Every row gives one point. A path goes straight from each point to the next, and from the last back to the first. The post is the endless flat space through its rows: a point in 2 columns, a line in 3, a plane in 4, and so on, so that a path can go around it. Count how often the path circles the post. Going back the other way cancels.
In the rows, zero is written as 128.

Post, 2 rows:
[[ 84 155 106]
 [164 135 121]]
Path, 26 rows:
[[170 184 113]
 [152 182 167]
 [129 126 144]
 [121 110 105]
 [176 116  65]
 [146 102  59]
 [182 163  90]
 [ 73 184 113]
 [ 91 148 135]
 [161 118 129]
 [ 54 107  62]
 [124 154  90]
 [ 43 230  92]
 [130 165 157]
 [174 114 156]
 [111 126 108]
 [145 126  80]
 [213 144 103]
 [166 182  82]
 [ 58 190 126]
 [ 67 161 138]
 [102  94 120]
 [131  89 112]
 [141  99 127]
 [ 69 132  83]
 [115 161  70]]
Times around: 4

Post (8 x 9):
[[128 171 159 175  82 126  75 124 136]
 [120 145 130 102 127 172 111 125 131]
 [103  92  97  92 135 118 156 134  86]
 [110 161 139 108  92 135 124 159  85]
 [148 125 103 128 140 160 118 167  81]
 [157 159 219 143 147 103 186 139 235]
 [126 158  77 109 127 116 174 137 123]
 [ 82 123  67  96 152 100 122 162 137]]
Path:
[[195 117 152 176 186 123  94 205 146]
 [201 165 164  95  85 149 130 206  74]
 [108 144 147  97 146 158 158 171 221]
 [ 76 154  11 103 125 113 145 142 102]
 [176 197  96 145 182 172 129 188  78]
 [149 156 121 101 144  72 134 170  96]
 [214 166 178 161  71 196  80 131  98]
 [ 70 145  79 124  90 126  80 188 103]
 [ 77 209 139 122  89 167 138 174  20]
 [157 189 112  90 132 204 142 112 104]
 [170 152 107 137 147  94 144 125 154]
 [176 150  60  86 166 124 160 147 147]
 [202 171 154 163 158 198 119  86 124]
 [146 193  83  65 101 105 211 112 102]
 [ 71 169 168  77  64 181  40 119 138]
 [102 127  81  88  95 119 185 160 118]
 [ 80 117  63 164 106 121  71 105 105]
 [ 30  77 122  60  95 139 154 117 155]
 [130 149 157 120 133 131 162 148 187]
 [ 49 152  27 129  96  87 153 136 117]
 [114 184 173 103 109 157 146 132 109]
 [152 228  64 131  94 106 120 133 115]
 [131 146 152 118 128 136  89 178 166]
 [139 154 139 169  71 145  73 175 140]
 [ 32  99 139 140 122 122 128 111 126]
 [100 117 102 124 161 154  65 112 110]]
Times around: 4
